Each row is a point. The points of each table are mixes of a few directions, plus a little noise. Count the directions of each table, and those that both share. Where both have some left over, give the other angles between the two spaces (their principal angles), to ten degrees, smallest first.
In the rows, 128 means zero.

First, 4 rows:
[[200 100]
 [ 68 151]
 [ 79 147]
 [165 113]]
Second, 4 rows:
[[ 84 122]
 [ 55 118]
 [192 138]
 [181 135]]
Directions: first 1, second 1, shared 0; angles 30

First:
[[136 144 199]
 [135 141 190]
 [122 117  76]
 [121 116  75]
 [140 151 234]
 [117 107  39]
 [123 117  82]]
Second, 6 rows:
[[123 117  74]
 [138 148 218]
 [136 144 202]
 [114 102  13]
 [125 124 106]
 [131 133 153]]
Directions: first 1, second 1, shared 1

First:
[[123  73 113 124]
 [131 169 139 128]
 [ 80  41  68  23]
 [133 156 138 135]
 [151 181 159 179]
 [170 128 167 235]
 [133 156 137 135]
 [102 120 102  64]]
Second, 5 rows:
[[109 148 109 158]
 [140 136 184  59]
 [169 178 141 107]
 [ 66 151  88 193]
 [156  29 119 123]]
Directions: first 2, second 3, shared 1; angles 60

First (6 x 6):
[[172 120 156 104 139 156]
 [127  63 159  91 158  66]
 [183 108 108  80  85 165]
 [108 170  99 181  81 221]
 [130 186 138 129 186  41]
 [ 50 121 110 183 118 120]]
Second (8 x 6):
[[ 98  95 159 171 160 148]
 [170 106  81  32   8  94]
 [120 107 118 110 188 101]
 [ 89 123 163 129 213 105]
 [188 136  75 189  32 199]
 [124 143 146 144 102 145]
 [146 166 108 120 141 120]
 [ 90 148 174 130 180 113]]
Directions: first 4, second 4, shared 2; angles 30, 90

First:
[[107  79  73  85  76 158 125  68]
 [155  66 162  78 141 100 143  54]
 [108 163  98 156 112 149 117 168]
 [141 108 145 113 137 115 133 105]
 [127  41 103  57  93 136 137  26]
 [154 177 194 170 186  92 132 184]
 [135 171 156 161 157 115 126 176]
 [ 98 222  97 202 122 158 107 238]]
Second:
[[170 116 208 123  68 141 143  60]
 [112  87 133  89 131 149 126  83]
 [106  88  33 106 188 126 113 141]
 [223 131 121 161 136  20 159 130]
 [ 79 166 177 129 101 178 118 148]
 [ 61 166  68 155 143 209  90 197]
 [ 89 174 141 145 124 148 120 176]
 [ 79  93 112  76 169 122 126 119]
 [233 132 160 167  92  63 156  98]]
Directions: first 2, second 4, shared 1; angles 40

First (7 x 9):
[[ 58 156 179 139 138 186 150 156  92]
 [171 114 104 121 119  87 119 110 146]
 [174 147 180 118  83  30 172  97 104]
 [143 101  69 127 148 149  90 130 162]
 [180 128 136 118 101  53 143 101 130]
 [ 55 136 132 141 160 224 117 164 117]
 [116 116  97 131 148 166 105 139 144]]
Second (8 x 9):
[[ 61 144 138 123 171 150  72 144 111]
 [ 76 150 160 125 149 133 106 137 101]
 [164 122 128 130 104 108 158 118 134]
 [189 111 100 118 113  65 118 101 151]
 [ 84 105  54 118 203 166   7 142 160]
 [188 113 112 128  98  98 159 111 147]
 [144 137 160 136  95 125 187 126 115]
 [119 142 173 148  92 179 217 144 106]]
Directions: first 2, second 3, shared 2
